Rows are points. To make a cloud, some directions were put in groups of two or more. Within a group, all points are equally far from the middle, so they leave a hole (a ring in 2 directions, a hollow ball in 3). The other directions are filled evenly. Then the cloud was stretched, turned, moved and blurred a little. Count the holes, and give their numbers of directions, smallest first.
(in the rows, 128 means zero)

Cloud:
[[142 161]
 [122  89]
 [102 115]
 [184 132]
 [ 98 117]
 [100  99]
 [161 107]
 [178 121]
 [143 164]
 [ 83  93]
 [181 139]
 [128  77]
 [104  93]
 [157 112]]
Holes: 0

Cloud (19 x 3):
[[109 158 124]
 [165 105 127]
 [112 131 201]
 [140  80 140]
 [184 112 104]
 [104 122 176]
 [ 71 153 138]
 [109 125  97]
 [113 124 194]
 [134 148 121]
 [161  91 139]
 [114  92  73]
 [128  96 188]
 [130 162 119]
 [129 103  87]
 [130 137  77]
 [129  93 142]
 [ 62 141 121]
 [ 86 144 130]]
Holes: 0

Cloud (19 x 3):
[[145 132 110]
 [101 152 176]
 [ 80 119 111]
 [ 81 125 101]
 [181 165 170]
 [152 176 158]
 [131 195 139]
 [ 96 137 171]
 [123 107 150]
 [131 140 139]
 [ 85 120  75]
 [127 139 138]
 [ 88  96  97]
 [ 83  96 115]
 [103 133  90]
 [ 59 109  99]
 [128 100  82]
 [161 139 124]
 [ 90 127 100]]
Holes: 0

Cloud, 29 rows:
[[158  94 141 106]
 [116 129 117 134]
 [104 122  68 114]
 [129 142 143 116]
 [181  68 113 152]
 [140 111  85  89]
 [116 110  84 101]
 [127  87 120 114]
 [151 100 104  66]
 [180 104 110 133]
 [120 120 153 137]
 [156  86 121  53]
 [146 132  67 117]
 [160 136 105  84]
 [111 120  94  89]
 [161 100 141 101]
 [179  95 106 132]
 [121 105  94  74]
 [103  71 133 124]
 [144 133  90 165]
 [199 114 133  82]
 [138  99 141 129]
 [154 121 126  87]
 [151 120 114  64]
 [147 135  88  67]
 [ 95 119  84 140]
 [114 158 144 109]
 [171 135 103  70]
 [188  74 104 135]]
Holes: 0

Cloud:
[[131 126 158  43 135 116]
 [136 155  89 113 117 152]
 [121 109 165 152 176  80]
 [156 101 132  95 128 100]
 [117 118 118 183 124 152]
 [112 147 150  52 146 117]
 [150 176 160 116 165 164]
 [144 157 178 110 113  75]
 [131 129 166 112 160 159]
 [125 143 110 143 106  91]
 [112 104 130  89 118  82]
 [157 156  86 136 150 139]
 [162 137 133 136 212 106]
 [212 137 151 120 162  95]
 [109 183 154 186 128 140]
 [ 86  88 148  99  92 157]
 [162 103 164  81 127 123]
 [186 163 150 159 124  92]
 [135 198 154 147 110 160]
 [149 176 109 104 137 143]
 [ 99 151 110 105 140 163]
 [ 89 138  98  99 166 117]
 [121  98 164 115 150 116]
 [ 96 166 125 169 131 143]
 [212 171 130 137 177  98]
 [135  93 104  79 180 114]
 [ 93 184 134 165 101 127]
 [108 133 104  58 152 129]
 [168 169 154 154 102 107]
 [137 130  89 159 171 166]
 [168 114 183 104 141 123]
 [127  91 138 154 120 100]
 [137 121  98 131 114 192]
 [160 139 161 134 176 168]
 [110  80 136 145 120 137]
 [157 139 106  77 169 127]
 [136 114 171 142 118 101]
 [108 106 115 129 192 130]
 [103 118 172 125 148  71]
 [196 136 145 117 152  92]
 [ 93 134 175 142  80 129]
 [ 76  99 153 137 109 135]
 [169 124 172  71 142 116]
 [141 100  95 158 107 158]
 [114 131  89 157 178 147]
 [141 175 118  83 115 123]
 [146 145  81 138 126 131]
 [130 122 134 184 128 154]
 [180 199 146 139 109 144]
 [118 150 160 116  63 121]
 [107 150 192 133 131 150]
 [154 194 150  75 137 119]
 [114  80  98 140 112  90]
 [139 181 150 184 138 153]]
Holes: 1 (3)

Cloud:
[[128 157  96  98 120  96 137  70]
 [133 126 106 145 113  76  99  58]
 [143 180 116 115 121  93 103  87]
 [105 132  26  94 123 108 125  95]
 [138  90  75 147 172 120 172  84]
 [141 179 116 170 166 133 104 131]
 [ 81 144  75 132 152 144 158 107]
 [190 119 162 145  92 104 109  75]
 [115 138 100 141 106 117 155 136]
 [170 161  96 126 171 134 138  71]
 [103 162 117 186 129 119 139 163]
 [127  85 107 120 134  81 140 101]
 [ 76 121  68 148 121 111  72 120]
 [153 142 106 165 159 147 134 101]
 [126 158 129 149  95 155  84 108]
 [102 143  32 115 129 115 106  90]
 [ 62 133  94 103 118 104 134 119]
 [106 160 105 170 132 115  63 107]
 [148 157  80  54 131 111 128 114]
 [ 90 149  80 160 163 109 171  99]
 [145 136  38 116 145 109 111  69]
 [119 135 122 141 108 134 112 100]
 [152 156  60 141 156 111 128 117]
 [169 107 133 147 184 145 144 121]
 [169 134 122 134 174 145 142  88]
 [124 181 149 179 133 144 127 104]
 [147 112 107 158 179 129 146  72]
 [ 56 144  75 172 173 122 172 122]
 [107 136 126  94 145 139 123 174]
 [100 127 118 154 146 164 119 131]
 [150  63 101 158 158 102 141 104]
 [ 94 112 138 118 151 128 130 145]
 [137 109 136 145 141  86 118 139]
 [173 103 123  83 162 125 121  96]
 [ 89 186  94 150 149 148 132  89]
 [128 181  79 134 172  72 103  61]
 [183 119 111 150 163 131 141 127]
 [112 129 116 152 177 153  46 104]
 [175 105 135 118  83  80  99  66]
 [131 135  83 142 147 164 148 138]
 [109 141 115 189 159 134  90 113]
 [ 75 116 116 108 134 122  93 119]
 [138 124 123 108 147 161 152 121]
 [152 138  49  82 154 105 140  83]
 [ 86 137  82 155 147  63 139 137]
 [148 163  66 127 177 148 134 133]
 [121  69  75  79 160 131 131 106]
 [120 138 126 182 163 154 103 101]
 [158 104 102  55 146 116  97  81]
 [113 113 128 171 126 135  95 168]
 [166 136 151  70 150 132 142 101]
 [124 145 110 179 146 145  47 114]
 [138 122  91 190 120 107 121 103]
 [130 136 162  96 146 126 111 153]
 [140 104 118  91 129 118  69 125]
 [127 122 159  87 156 158 150 148]
 [ 93  91 128 119 184 141  94 149]
 [126 136  93 130 103 130 162 158]
 [129  97 126 134 132 154 136  74]
 [127  99  90 105 153 151  91 134]
 [ 69 148  70 177 175 158 110 118]
 [142 108 102 131 113  78 162  57]
 [154 106 107 124 114  92  91  78]
 [161 168 154 180 122  92  82 103]
 [107 155 106 116 212 110 128  73]
 [ 85 172 127  81 129 153 123 126]
 [ 96 165 110 103 124 131 155  90]
 [ 79 162 117 114 181 149 133  84]
 [147 176 124 112 164 104 169 117]
 [147 115 164 162 166 101 125 130]
 [153 193 125 164 140 123  84 106]
 [133 144 117 125 180 135  91 142]
 [138 156 103 155 150 101 163  77]
 [106  91 148 155 117 105 120 169]
 [ 54 166 115 118 113  95  84  90]
 [105 164 108  88 139 149  53 144]
 [163 145 138 101 150 107 153 101]]
Holes: 0

Cloud, 85 rows:
[[102 119 164 140 155 124  91  62]
 [100 122 188 109 124 105  81  79]
 [144 101 109 172 163 172  81 138]
 [ 97 171 121 170 138 130 118 103]
 [113 150 141 152 129 117  84  70]
 [160  85 139 140 143 126  86 153]
 [160  96 112 100 175 114  31  79]
 [126 117 123 165 169 107 119 167]
 [103 141 157  97 127 142 104 116]
 [102 143 138 144 155 124 116 171]
 [178 109 114 129 182 123 169 101]
 [178 147 126  89 154 149 103 126]
 [157 108 132 153 132 115  55 114]
 [152  91 145  86 117 109  87 107]
 [164 145 155 176 161 117 106 112]
 [133 185 133 155 146  66  83 150]
 [ 89  93 128  46 137 135  80 112]
 [114 145 155 176 169 154 158 129]
 [201  86 111 105 167 134 124  92]
 [152 110 134 126 153 172 108 143]
 [107 152 156 130 134 133 107  64]
 [112 109 161 162 119 161 123 124]
 [117 168 134 132 127  64  91  98]
 [146 101 122 177 171 146  79 136]
 [ 83 159 105  87 164  95  95 126]
 [111 152  88 110 189  98  59 123]
 [184 123 105 102 138 102 112 156]
 [122 110 121 201 172 114 139  81]
 [175 128  82 167 130 119 156 136]
 [162 183 126 164 107 117  82 121]
 [140 132 133 116 143 119  59  62]
 [118 133 139 118 156 105  74 120]
 [119 147 134 104  71 130  80 148]
 [ 84 153 153 156 179  87 126  81]
 [119  82 153 149 152 135 158  83]
 [159 143 164 164 146 138 134 120]
 [170 168 134 107 162 132 147  97]
 [107 125 162 153 102 144 110 168]
 [166 165 126 177 133  80 122 125]
 [130 129  83 156 144 166  67 116]
 [150  71 139 137 129 116  97  84]
 [108 136 171 177 116  97 176 137]
 [175 120 155 118 143 155  83  62]
 [163 137 152 137 163  79  77 120]
 [123  78 110 103 116 125 120 124]
 [ 91 121 141 143 117 145  90  69]
 [104  97 129 111 181 128 138 127]
 [172 150 124 136 123 156  76  99]
 [135 158 136 148 137 109 131  60]
 [118 153 159 126 184 128 109 134]
 [142 105 124 135 190 130 122 144]
 [147  88 116 201 159  86  82 127]
 [168 126 172 165 171 138 113  96]
 [173 156 130 128  96  95 145 140]
 [141 108  85 188 136 145  74 126]
 [129 145 150  91 150 158 119  97]
 [108 165 115 128 158 132  70 139]
 [136 121 145 129 176 117  55  60]
 [125 102 148  83 149 125 124  62]
 [128 136 129 144 110 100 102 158]
 [ 69 168 108 108 134  96 102 120]
 [ 78 125 142 189 123 151 110 113]
 [ 79 145 169 110 137 100  87 121]
 [123 160 136 143 170 119  77 128]
 [142  79 148 107 156 116 132  93]
 [ 80 126 104 120 166 108 144 133]
 [173 169 123 111 106  96 141 139]
 [145 147  92 104 151 154  87  92]
 [137  75 141 145 139  71 146  89]
 [130 103  88 170 138 126  68 138]
 [155  93 133 117 175 138 130  51]
 [142 148  92 101 172  76  81 101]
 [157 108 143  94 159 116  27  78]
 [143 111 114 122 210 106 136 109]
 [131 153 143 165 167 123 155  97]
 [106 125 168  85  98 136  85 138]
 [177 148  69 125 141 112 119 111]
 [160 108 146 120 119 113 150 134]
 [160 148 124 137 172 105  88  74]
 [131  82 165 126 163 113  69  73]
 [129 186 143 177 159 131 101  99]
 [145 100 158 107 159 111 152  69]
 [148  45 172 117 147 118 116  77]
 [134 141  84 109 133 160  75 105]
 [117 148 131 140 203 127 129  54]]
Holes: 0
